Rows are points. The last column is the point's height on a tilted bowl or saddle (a function of degree 2), plus a little noise. Along how many of its main directions does it bend up, bend down or stay straight?
In the rows, zero is written as 128.

Points:
119  113  137
137  156  106
74  121  100
86  140  105
161  144  113
173  79  105
141  135  131
145  119  137
120  104  138
193  166  45
148  141  122
Directions: 0 up, 2 down, 0 straight

Points, 15 rows:
135  73  84  147
170  130  103  142
134  116  177  164
139  101  192  173
172  94  145  124
137  119  117  140
154  103  111  131
101  118  89  141
138  163  145  169
83  161  154  147
88  180  133  144
117  137  168  164
127  109  125  142
161  179  153  198
118  104  133  146
Directions: 2 up, 1 down, 0 straight

Points:
127  98  105  128
144  113  149  108
97  86  107  133
130  105  184  155
86  77  144  140
158  167  115  108
135  76  96  153
130  119  138  112
143  100  88  135
115  132  92  127
165  124  121  83
163  102  138  90
114  161  155  137
115  148  64  163
190  98  141  52
Directions: 2 up, 1 down, 0 straight

Points:
166  115  160  206  82
143  133  163  150  121
138  126  107  119  139
102  78  155  146  103
142  162  117  144  133
73  108  83  97  88
64  129  130  91  74
100  142  117  116  119
135  167  98  147  122
143  136  131  101  150
129  118  66  126  113
134  70  101  131  159
73  144  59  86  54
147  116  135  131  133
100  96  76  169  79
105  117  108  153  107
103  118  138  73  140
155  177  172  120  146
127  128  126  136  129
141  145  162  126  132
127  117  100  156  112
162  105  145  174  99
Directions: 1 up, 2 down, 1 straight

Points:
96  145  134  137  123
141  106  85  137  103
166  117  167  115  106
85  136  158  143  121
95  165  133  162  96
123  142  100  125  129
144  81  88  140  85
81  131  99  109  120
109  130  150  134  129
139  142  185  125  112
189  53  174  115  48
77  102  161  147  121
113  64  187  136  118
99  139  153  86  138
133  41  121  86  77
113  97  128  166  97
124  122  132  154  113
104  119  123  171  96
147  120  127  143  113
161  141  121  110  128
85  69  96  155  70
137  160  110  120  133
167  106  110  152  89
134  126  129  108  136
Directions: 0 up, 3 down, 1 straight

Points (25 x 5):
145  114  127  125  116
106  130  127  166  130
102  112  145  147  124
170  126  151  115  108
213  132  169  72  53
119  150  114  141  126
117  119  132  120  118
99  113  125  149  121
113  101  198  149  114
121  101  186  125  119
71  139  123  154  112
109  142  108  115  107
174  145  73  108  62
132  153  135  115  114
121  133  154  134  126
100  146  197  176  109
89  145  144  142  118
117  131  75  148  108
116  187  128  91  81
105  127  163  98  105
125  132  143  205  131
180  92  86  107  57
123  165  146  107  107
78  148  125  116  98
107  166  168  156  121
Directions: 0 up, 3 down, 1 straight
